Each point is reached from the start by the listed moves, each made once or not at all, plus a little noise. Say if it took an odd or an even number of moves. Then give how often each move was made.

Moves:
(1): [21  6 -6 33 15]
(2): [-14  51  44  47 -16]
Start: [ 21 -20 -15 -20  38]
Points:
[ 25 -17 -16 -21  35] => even (0, 0)
[ 44  -9 -20  10  53] => odd (1, 0)
[28 39 23 60 35] => even (1, 1)

Moves:
(1): [ 18 -10  11 -14  -6 -13   5 -10  -4  -6  -8  -5]
(2): [  5  13   6  -2   2   0  -3  -6 -11  25 -10   6]
(3): [-14 -15   7  12   1  -2   1 -10  -4   1  13   6]
(4): [  0  10   3  11 -10   6   8  -2   2  -2   2   1]
(5): [  8   2  -9   5   5 -12   2  -7  -5  -5  -2   3]
(6): [  5   3   2 -11  -5  10  -2  -6 -10  -5   1   5]
(7): [ -8  17   4 -14   1  -3  13  -6 -16 -10  -9   4]
(8): [  4  -8   4  -2  14   6  11   8   8  -7 -13   2]
(9): [ 3  3  3 -4  4 -6  3 -5 13  5  5 10]
(10): [  8   0 -11  -5  12   5  16  -6   2   9   8  -9]
(11): [ 16   7   3  -3 -12  -9   9  21  -7  -1  13   6]
Start: [ -1 -11  11   3   4  20  13   2  -3  12  18   2]
Points:
[ 14  22  14   8   2   6  60 -13 -41  28  33  19] => odd (0, 1, 1, 1, 1, 0, 1, 0, 0, 1, 1)
[ -3  16   9   3  -1  12  35 -12 -22  -6  10  10] => odd (0, 0, 0, 1, 1, 0, 1, 0, 0, 0, 0)
[ 20   5  -3   2   5  29  34 -18 -15   8  28   3] => even (0, 0, 0, 1, 1, 1, 0, 0, 0, 1, 0)
[ 18  -1  20   4  -6   8  19  -5 -42  26  33  27] => odd (0, 1, 1, 0, 1, 1, 0, 0, 0, 0, 1)
[ 17   0  42 -17 -28  12  48 -11 -41 -11  30  18] => even (1, 0, 1, 1, 0, 1, 1, 0, 0, 0, 1)
[18  7 18 11 19 14 34 -9  4 27 -2 25] => odd (0, 1, 0, 1, 1, 0, 0, 1, 1, 0, 0)
